Each row is a point. Each table stands for the endless flat space through its points: a line for two points, a plane for three, and so on. Write the one point that lies in both, or say that there is none.
(in the rows, 128 means zero)

First (2 x 3):
[[125 137  91]
 [137 129  83]]
Second:
[[116 134  91]
 [122 148  99]]
They share: [119 141  95]

First (2 x 6):
[[184 128 150 133 130 169]
 [176 135 148 132 131 162]]
Second (2 x 6):
[[168 141 126 144 149 140]
 [152 157 162 116 117 156]]
They share: [160 149 144 130 133 148]

First (2 x 9):
[[116 139 161 117 133 142  88 113 108]
 [118 147 158 122 129 147  94 116 113]]
Second:
[[123 149 164 121 133 160 105 111 112]
 [129 137 182 109 149 176 115  95 100]]
They share: [120 155 155 127 125 152 100 119 118]

First (2 x 12):
[[133 119 120 143 161 153 119 151 150 133 122 150]
 [137  91 124 175 161 141 119 127 122 137 118 162]]
Second (2 x 12):
[[128  96 127 161 166 152 126 139 137 134 124 163]
 [142 114 117 157 156 142 112 139 135 136 116 149]]
They share: [135 105 122 159 161 147 119 139 136 135 120 156]

First, 3 rows:
[[104 123 145 118 114 123 115 139 128 146 130  82 150 139]
 [ 83 153 136 103 132  90 148 100 155 122 145 112 141 100]
 [ 74 151 133 100 138  87 145  97 146 124 148 108 128 103]]
Second, 2 rows:
[[ 75 150 131  93 116  77 111 124 156 124 131 117 150 101]
 [120 135 141 118 126 122 151 104 151 119 151  92 170 106]]
They share: no point

First, 3 rows:
[[ 93 133 144 132 139 152 148 114  91 116 131  99 141 141 123 152 154 152
  142 120]
 [101 135 148 138 137 144 150 106  99 112 135 117 149 141 141 158 148 156
  142 108]
 [117 123 148 138 101 152 150  98 119 120 119 129 173 109 213 150 136 164
  134  60]]
Second, 3 rows:
[[106 150 133 145 141 132 133 101  99 101 123 137 149 144 177 160 159 153
  152 117]
 [104 135 145 128 136 151 143  98 109 115 115 124 143 137 159 161 140 154
  140  93]
 [105 111 166 141 107 155 174 113 104 126 155  99 173 118 141 147 136 167
  128  78]]
They share: [105 132 148 138 128 146 150 104 104 114 131 120 155 133 159 156 145 158
 140  96]

First, 2 rows:
[[ 99 136 129 160 131 148 101 130 154 114 105 152 105 116 152 125 125 155
  142 121 160 156 106 137]
 [ 91 130 113 158 143 132 113 124 164 100 105 154 107 100 158 127 111 139
  136 121 164 154  98 149]]
Second, 3 rows:
[[ 93 122 114 180 131 148 118 127 148 116 101 142  98 100 151 144 127 160
  157 133 174 154  96 129]
 [ 91 118 109 188 129 155 122 130 141 124  99 141  94  93 150 153 130 166
  164 135 179 156  94 126]
 [ 97 144 128 138 143 132  96 127 170  98 109 164 114 116 159 108 109 134
  121 109 150 156 108 157]]
They share: [ 95 133 121 159 137 140 107 127 159 107 105 153 106 108 155 126 118 147
 139 121 162 155 102 143]

First, 2 rows:
[[110 155  92 147 147 164  84 144 112  89 104 110 150 131 120 119 125 144
  117 147 119 117 123 159]
 [107 149 110 135 144 137  99 168  88 101  89 113 147 143 105 125 122 162
   96 150 134  96 102 141]]
Second:
[[ 91 176 113 140 150 131  98 176  75  75  57  85 138 116 103 143 135 152
   80 125  88 115  98 136]
 [102 152 112 138 142 141  95 169  88  89  81 106 147 136 107 126 127 154
   99 136 113 112 107 138]
 [109 128 122 128 132 140 104 164  93 105 105 130 156 158 106 116 132 155
  113 134 136 115 116 127]]
They share: no point

First (3 x 24):
[[170 159  67 152  98 158  88  88 153  83 150 162  95 131 175 121 160 115
  136 137  67  99 133 170]
 [164 165  64 153 105 164  92  89 148  82 150 159  85 123 180 117 161 121
  148 132  65  86 122 172]
 [140 169  84 149 129 176 112 117 120  90 150 131  77  99 172 117 157 141
  180  96  93  66  90 148]]
Second, 3 rows:
[[159 146  98 147 115 166 111 117 118 102 151 135 111 115 152 121 148 129
  148 101 107 102 127 141]
 [171 146 100 149 109 172 135 109 108 100 145 153 103 107 160 123 118 149
  164 115 123  78 161 151]
 [173 148 104 144 103 172 138 112 108  92 143 160  99 103 166 130 111 156
  169 121 131  70 169 157]]
They share: no point

First (2 x 24):
[[143 128 127 168 146 122 116 115 136 103  94 184 114 129 137 151 138 140
  123  94  95 152 144 143]
 [113  98 115 156 128 158 110 121 172 127  94 136  96 129 131 109 174 104
   75 112 107 104 156 167]]
Second (2 x 24):
[[107 131 124 141 140 167 131 106 178 127  73 187  90 132 152 118 132 134
   84  79  92 140 129 182]
 [121 119 122 155 138 149 119 114 162 119  87 169 100 130 140 126 148 126
   94  95  98 132 143 164]]
They share: [128 113 121 162 137 140 113 118 154 115  94 160 105 129 134 130 156 122
  99 103 101 128 150 155]

First, 3 rows:
[[151 111 126 112 122  82 101 144  94 125 154  97 147 143 131 138 141 112
  102 116 118 128 132 151]
 [139 130  94 137  83 126 115 120 117 120 104  90 150 166 161 134 142 102
  121  96  76 119 120 128]
 [139 122  98 129  95 110 111 132 101 130 120  98 162 168 149 124 146 104
  107 112  94 131 126 144]]
Second:
[[145 125 114 128  92 104  99 126  90 111 136  87 169 163 131 136 129 120
  106 126  86 128 132 137]
 [141 117  98 124 108 108 119 138 118 139 116 103 137 155 163 128 157  92
  114  90 106 124 120 145]]
They share: [143 121 106 126 100 106 109 132 104 125 126  95 153 159 147 132 143 106
 110 108  96 126 126 141]

First (3 x 24):
[[141 159 162 148 147  93 100 103 158 140 142 117 128 133 138 125 112 125
  135 150 172 112 142  99]
 [144 151 171 142 156  99 102  99 152 144 134 110 128 131 130 117 106 123
  131 151 164 107 149 102]
 [147 154 138 151 141 102 114 135 167 138 170 146 155 128 175 147 115 117
  134 133 167 134 143 117]]
Second (3 x 24):
[[155 138 163 137 151 120 126 135 147 154 149 126 161 118 161 135 106 117
  132 131 151 128 163 125]
 [151 140 148 155 157 106  84 121 165 144 178 128 133 126 151 115 105  87
  130 127 167 104 153 123]
 [155 136 164 123 161 122 152 133 145 148 130 136 177 122 167 147 101 139
  122 143 135 144 161 123]]
They share: [153 138 156 139 159 114 118 127 155 146 154 132 155 124 159 131 103 113
 126 135 151 124 157 123]

First (3 x 24):
[[ 80 107 115 102 122  92 137 133 143 183 147 109 127 101  85 152 135 119
   69 114  73  80 100 176]
 [ 71  99 112 115 131 112 135 121 130 186 164 105 140 106  70 139 131 121
   68 117  80  76 100 174]
 [109  99 114 117 117  88 163 137 128 152 134 145 134 116 104 161 139 141
   98 115  94 100 116 154]]
Second, 2 rows:
[[ 87 121 125 123 124 120 144 114 149 145 166 133 147 110  72 179 122 148
  121  95 121  84  99 174]
 [ 92 113 121 122 123 112 149 120 141 149 158 135 144 112  80 171 127 145
  112 102 112  88 104 168]]
They share: [102  97 113 120 121  96 159 132 125 157 142 139 138 116  96 155 137 139
  94 116  94  96 114 156]

First:
[[118 144 150 149 154 185 128 115 145 106 122 121  92 129 142 156 149 126
  160 128 138 153 122 127]
 [ 99 137 138 152 143 142  83 114 115 123  92  88 100 151 152 135 154 125
  138 113 136 118 136 158]
 [115  81 147 134 139 155 101  64 148 154  83  97 143 180 127 156 152 180
  151 161 120 111 122 133]]
Second:
[[116 131 142 130 149 164 107  96 114 143  94  96 113 151 138 142 160 115
  145 131 124 114 139 132]
 [136 135 144 134 121 146  83  94 130 127 110  94 125 141 160 150 128 117
  169 107 126 108 137 154]
 [139 129 147 152 103 131  65  97 157 103 122  97 128 138 175 159 104 144
  184  95 135 117 125 175]]
They share: [109 123 144 146 145 158 101 100 133 127  98 100 110 153 142 147 152 141
 148 131 132 126 128 142]

First, 5 rows:
[[159 107 134 115 100  80 136 106 128 131 157 128 128 131 133 110 149 111
  122 134  92 136 109 127]
 [121 117 133 150 118 149 114 179 112  94 162  80 144 112 172 180 161 119
  138 155 143 121  73 183]
 [174  92 149 128 113  79 107 107  97 113 152 133 154 112 148  92 165  91
  126 155 143 117 110 138]
 [160 120 131  94 123 125 153 147  93 109 190 113 134 128 164 160 109  81
  140 107 125 163  70 156]
 [158 106 117  79 147  96 136  95 103 138 169 102 155 160 133 133 163  81
   93 164  80 164 123 132]]
Second (5 x 24):
[[149  85 163 144 141 117 109 156 123 113 147  88 160 146 153 154 155 101
  131 115 108 150 125 168]
 [149 106 129 133  90  85 103 170 119 105 175 116 143 133 141 156 137  85
  135 148 119 129 112 178]
 [118  99 139 122 138 143 137 100  80 135 171  85 169 106 158 100 166 113
  111 176 128 144  67 153]
 [135 126 132 103 113 130 152 123  92 106 137  84 161 118 137 114 170 101
  115 151 120 129  87 124]
 [146  99 148 134 139 128 124 135 113 110 135  79 155 129 150 140 163 105
  119 123 115 148 110 147]]
They share: no point

First (3 x 24):
[[105 155 138 167 155 150 159 103 117  96 107 149 150 132 100 157 167 131
  158 170  82 159 137  92]
 [117 144 190 112 125 125 164  85 121 114 113 119 104 113  97 139 119 103
   92 135 117 139 187 129]
 [ 99 150 161 149 156 152 160 105 122  94 118 150 131 124 105 145 149 131
  135 163  96 148 154 105]]
Second:
[[142 171 127 165 129 132 170  74 129  97 142 128 155 100 103 133 174 112
  109 197 110 166 143 120]
 [ 81 145 192 157 164 121 153 117  97 114  82 113 115 153  71 152 152 118
  158 126  75 167 156 103]
 [ 72 141 197 150 164 127 155 124  94 112  77 118 115 160  73 158 144 117
  164 117  75 161 163 100]]
They share: no point

First:
[[115 126 151 144  86 112 104 129 123 145 128 126 130 124 172 135 123 122
  111 143 113 185  95 130]
 [139 103 138 117 114 149  94 150 113 162 137 110 124 116 138 125 162 139
  139 159 101 153  96 151]
 [ 99 147 171  94  90 161  88 115 141 145 156 131 117  84 121 102 182 122
  166 172 121 161 134 116]]
Second:
[[139 130 168 109  86 146 104 130 141 142 151 109 109 114 131 116 167 137
  144 154 125 161  97 123]
 [147 135 177 106  78 146 109 127 150 136 156 104 102 117 127 114 170 140
  145 151 133 161  92 116]]
They share: [123 120 150 115 102 146  94 136 123 154 141 119 123 108 139 120 161 131
 142 160 109 161 107 137]

First:
[[122 108 124  77 130 146 121 115 139 134 119 170 143  92 109 158 101 106
  115 105 108 167  97 131]
 [107 143 124 112  90 141  81 125 149 119 119 145 148 122  99 138 111  86
  115 130 143 137  92 156]]
Second:
[[122 110 111 103  93 133 107 142 128 126 104 158 149 108 100 137  97  74
  126 132 110 168 110 128]
 [130 102 105 107  85 125 109 150 121 128 100 163 149 109  96 131  92  66
  134 136 104 177 115 120]]
They share: no point

First:
[[127 161 150 159 134 137 117 145 122  84 102 105 107 151 154 110 123 153
  109 156 105 141 128 109]
 [115 141 126 128 135 112 124 157 110 115 113  99 142 151 131  79 153 133
   94 161 125 129  96  80]
 [115 137 110 111 134 105 129 165 114 136 114 105 163 147 122  66 171 129
   89 156 137 133  76  61]]
Second:
[[136 140 140 156 122 114  99 153 102  85 105  81 118 168 155 126 147 135
   98 165  95 124  91 121]
 [112 170 140 138 146 144 141 147 138 109 105 129 124 132 137  72 123 159
  110 147 131 154 139  73]]
They share: [124 155 140 147 134 129 120 150 120  97 105 105 121 150 146  99 135 147
 104 156 113 139 115  97]

First:
[[143 163 143 140  75 142 157  98 105  86 162 130 169  94 173 124 168 124
  132 144 145 146 102 115]
 [155 131 111 164 103 154 137 106 129  98 142 154 157  98 157 152 148 112
  144 120 161 166 126 123]]
Second (4 x 24):
[[125 135 109 162 105 149 155  86 111  95 136 125 170 125 141 154 157 122
  105 129 162 117 119 103]
 [147 147 111 162  91 169 155 100 129  97 126 157 166  97 161 136 133 104
  145 137 170 137 111 131]
 [139 147 116 132  65 144 155 120 144  60 170 162 132 108 154 127 166  92
  143 106 127 205 142 156]
 [172 139 133 154 111 160 133 129 121 110 129 159 175  57 192 128 127 104
  186 141 162 166 118 141]]
They share: no point

First, 6 rows:
[[ 53  89 152 139  60 115 159 154 148 156 169 131 123 145 118 139 114 118
  158 139 113 114 184 188]
 [165 103 143 150 136 122 106  88 194 103 133 150 142 153 116 134 114 102
  126 182 192  65 110 129]
 [119 117 175 142  78 125 127  99 127 150 155 155 124 121 137 139  80  82
  131 172 141 112 140 190]
 [138  89 134 178 157  95 106  98 217  99 132 161 128 123 143 144 112 120
  149 190 153  98 133 152]
 [128  95 154 136  95 126 137 107 168 124 144 146 136 159 108 139 108  98
  122 162 180  65 139 149]
 [133 135 126 144 116 144  91 138 164 130 172  98 156 159 103 101 145 131
  183 158 135 113  98 133]]
Second (3 x 24):
[[ 92 100 149 147  78 159 116 110 154 125 151 134 147 148 138 101 160  97
  160 174 132 116 133 144]
 [ 99 106 145 144  84 150 117 115 155 129 151 128 144 153 133 109 151 104
  156 165 138 108 131 143]
 [ 96  91 166 147  87 135  93 106 158 141 175 143 135 138 112 103 133  92
  168 192 138 126 128 167]]
They share: no point

First (3 x 24):
[[176 140  96 100 120 124 185 120  94 130 108 148 118 135 161  98 125 128
   86 168 130 118 179 131]
 [175 146  97  97 116 116 192 115  86 137 109 150 122 132 158 101 132 134
   85 162 138 126 178 137]
 [157 143  97 121 128 164 150 151 122 113  97 117 131 141 143 116 114 116
  100 168  96 126 163  98]]
Second:
[[148 137  92 132 132 152 157 138 106 136 114 133 137 142 132 109 107 112
  107 146 122 130 154  98]
 [168 167 107  97 112 162 157 158 126  96  74  98 132 132 152 134 142 137
   87 186  77 140 174 113]]
They share: [156 149  98 118 124 156 157 146 114 120  98 119 135 138 140 119 121 122
  99 162 104 134 162 104]
